Each row is a point. Any point is a mix of the corners, with weights that add up to 1. It lies inside the corners' shape when no weight is negative. Is each point inside? If not, which corners have a negative weight?

Corners:
(1): [78 10]
(2): [-81  34]
(3): [  6 -12]
Points:
[69 10] => inside
[85 -3] => outside (2)
[ 7 -3] => inside
[  5 -10] => inside
[-31  25] => inside

Corners:
(1): [  4 -49   4 -43]
(2): [-14 -96  21  82]
(3): [-46 -35 -72 -58]
(4): [-29  46  76   3]
(5): [ 19  58 -20 -61]
Points:
[-16 -70 -32   7] => outside (4)
[-25   8  29 -15] => inside
[-18 -48  10  -9] => outside (5)
[-29   6  -8 -43] => outside (2)

Corners:
(1): [-94 -39 -35 -92 -40  58 -47   4   8]
(2): [ -9 -88  34  48  74  12 -27  -9 -15]
(3): [ 50  29 -62  50  58   3  31  55 -56]
(4): [ 86  59   2  -4 -44  13   2 -53  87]
(5): [-47 -88   4  78 -61 -71  -9   8 -50]
(6): [-23  32  50  73 -14  41 -22 -45 -56]
(7): [-45  11  -2 108  38  52   2  -4  33]
(8): [ 60   2  20 -66 -48 -29  77   4  47]
(9): [ -34    0  -15 -104   14  -84   -6   47   -1]
(10): [ 62 -70  43  21 -86 -50 -19  57  32]
Points:
[ 13  -6   3 -51 -22 -27  28  15  19] => inside
[-15 -19  -2  11   9  -4 -18   9   1] => outside (8)
[ 11 -17  -7 -20 -50 -32   3  23  25] => outside (2, 6)
[-29  -5   6 -17  -5  -8  -3 -12  15] => outside (3, 10)
[-28 -10  -2 -25  23  28  -2   4 -14] => outside (4, 5, 10)

Corners:
(1): [ 53  -3 -12 -42  -9  60 -70 -29 -27  38 -57  37]
(2): [ 21 -50  54  34  28  -7  37  46   2 -13 -10  29]
(3): [ 11  28  46 -15  -6 -51  46 -27 -11 -25  40 -49]
(4): [ -6   0 -10  -2   0  75 -14 -25 -72  50 -96   8]
(5): [  4  29  11   3  55 -55  33  27  51  21   0 -31]
(6): [-37   9   5  49   5 -29  52 -15  19  25  45  49]
(7): [ 22  32  29  41 -50 121 -69  -1 -19  32 -64  -2]
(8): [-41 -58  38  34  38  27  56 -42   8  37  52 -16]
(9): [ 28  -2 -64   2 -32  83 -80   6 -64  25 -30 -26]
(10): [ 11  -9  -5 -38 -26  11  56  52  46  21  -1   0]
(11): [-34  -2  10  11  42   7  74 -69  29 -55  37   8]
(12): [-70 -28  56   5  13 -13  13  36  27  -8 -16   6]
(13): [ 40 -15 -26  35 -64  41 -55 -49 -22  22 -69 -24]
Points:
[  5  -8   7   3   2  22   8  -2  -4  22 -18  12] => inside
[  4  -4  28 -24  19  33  -2  11  -6   5 -27  -5] => outside (6, 13)
[ -1 -13  18  11  -1  21  19 -16  -9   2  -9   0] => outside (5)
[-15 -27   9  20   6 -21  39  31   1  13   4 -24] => outside (1, 7, 11)
[ 20 -13  38   1  -8 -15  -5  19  21  22  -8  14] => outside (4, 9, 11)
[ -9  -7   9   0  10  12  39 -10  18   1   6  -1] => inside
